Each row is a point. Each copy is the shape, with its points in the same order, stretched, turned, moved and blurred by noise. Is it also mirrored, or only turned?

Shape, 6 rows:
[[ 1.0  1.4]
 [ 4.6  2.8]
 [ 0.3  3.4]
 [-6.9 -2.7]
 [-3.0 -3.2]
 [ 2.5  3.2]]
Copy 1 (6 x 2):
[[ 1.7  2.3]
 [ 6.2  1.3]
 [ 2.0  4.6]
 [-9.1  3.9]
 [-5.4  1.2]
 [ 4.2  3.0]]
Copy 1 is: only turned
Copy 2 (6 x 2):
[[ 0.8  2.8]
 [ 4.9  2.3]
 [ 0.5  4.6]
 [-8.0 -3.1]
 [-3.3 -2.9]
 [ 2.2  3.6]]
Copy 2 is: only turned
Copy 3 (6 x 2):
[[ 1.8  2.0]
 [ 2.4  5.3]
 [ 3.2  1.9]
 [-2.2 -4.9]
 [-2.3 -1.7]
 [ 2.9  3.2]]
Copy 3 is: mirrored
Copy 4 (6 x 2):
[[-1.1 -1.4]
 [ 0.5 -4.3]
 [ 1.6  0.0]
 [-5.7  4.7]
 [-5.9  1.0]
 [ 0.4 -1.5]]
Copy 4 is: only turned

Shape (9 x 3):
[[-1.2 -1.1 -1.7]
 [ 0.3 -6.6  2.1]
 [-1.7 -6.4  0.1]
 [-1.0 -5.4 -0.7]
 [ 3.3  0.4  3.8]
 [ 1.2 -6.9  6.4]
 [-4.1  2.2 -1.5]
 [ 1.1  2.7  6.9]
 [ 2.0  1.2  0.5]]
Copy 1 (9 x 3):
[[-1.8 -0.4 -1.8]
 [ 1.6 -3.8  3.0]
 [-1.4 -4.9  1.8]
 [-1.2 -4.1  0.6]
 [ 4.1  3.3  1.0]
 [ 4.3 -3.8  6.9]
 [-4.1  3.0 -1.2]
 [ 4.9  5.8  3.4]
 [ 1.8  2.7 -2.1]]
Copy 1 is: only turned
Copy 2:
[[ -3.3   0.2   2.1]
 [  0.1  -7.8   2.4]
 [ -1.5  -6.4   4.0]
 [ -1.4  -4.6   3.7]
 [ -0.4  -1.8  -2.7]
 [  0.2 -11.0   0.3]
 [ -6.2   3.2   1.0]
 [ -2.4  -1.5  -5.0]
 [ -1.0   0.7  -1.2]]
Copy 2 is: mirrored

Shape:
[[ 0.2 -4.2 -2.8 -5.6]
 [ 0.5 -2.6 -3.8  3.3]
 [ 0.0 -3.5 -2.0  5.5]
 [-2.2  4.9 -0.2 -9.9]
 [ 2.1 -0.3  1.0  0.1]
 [-1.8  2.7 -2.7 -3.7]
 [-4.3 -0.8  1.9  4.4]
 [ 0.8 -3.2 -2.3  5.5]]
Copy 1 (8 x 4):
[[ 4.0  4.8  0.2 -2.5]
 [ 1.8  0.7 -2.4  3.4]
 [-1.5  0.0 -3.8  4.8]
 [ 6.1 -1.6  5.9 -7.6]
 [ 0.5  0.0  1.1  3.1]
 [ 5.6 -1.4  2.1 -3.6]
 [-4.4 -4.7 -2.2  2.3]
 [-0.1 -0.2 -3.3  5.0]]
Copy 1 is: mirrored
Copy 2, 8 rows:
[[-1.2 -4.3  3.5 -4.1]
 [-1.0 -2.4 -3.1 -0.4]
 [-1.1 -0.4 -4.1 -0.9]
 [ 0.7  0.1 10.3  0.7]
 [ 3.7 -0.4  0.5 -1.3]
 [-0.6 -0.7  4.5  1.5]
 [-3.3  5.6 -0.1 -0.1]
 [-0.2 -1.1 -4.5 -0.8]]
Copy 2 is: mirrored
Copy 3:
[[ 3.9 -7.0  2.2 -0.2]
 [-2.6 -5.0 -3.7 -1.7]
 [-4.2 -3.9 -5.9  0.2]
 [ 7.6 -0.7 11.0 -3.9]
 [ 2.5 -0.9 -1.1 -0.2]
 [ 1.8 -3.5  5.2 -4.1]
 [-5.6  1.3 -0.8  2.1]
 [-4.2 -3.9 -6.0 -0.5]]
Copy 3 is: only turned
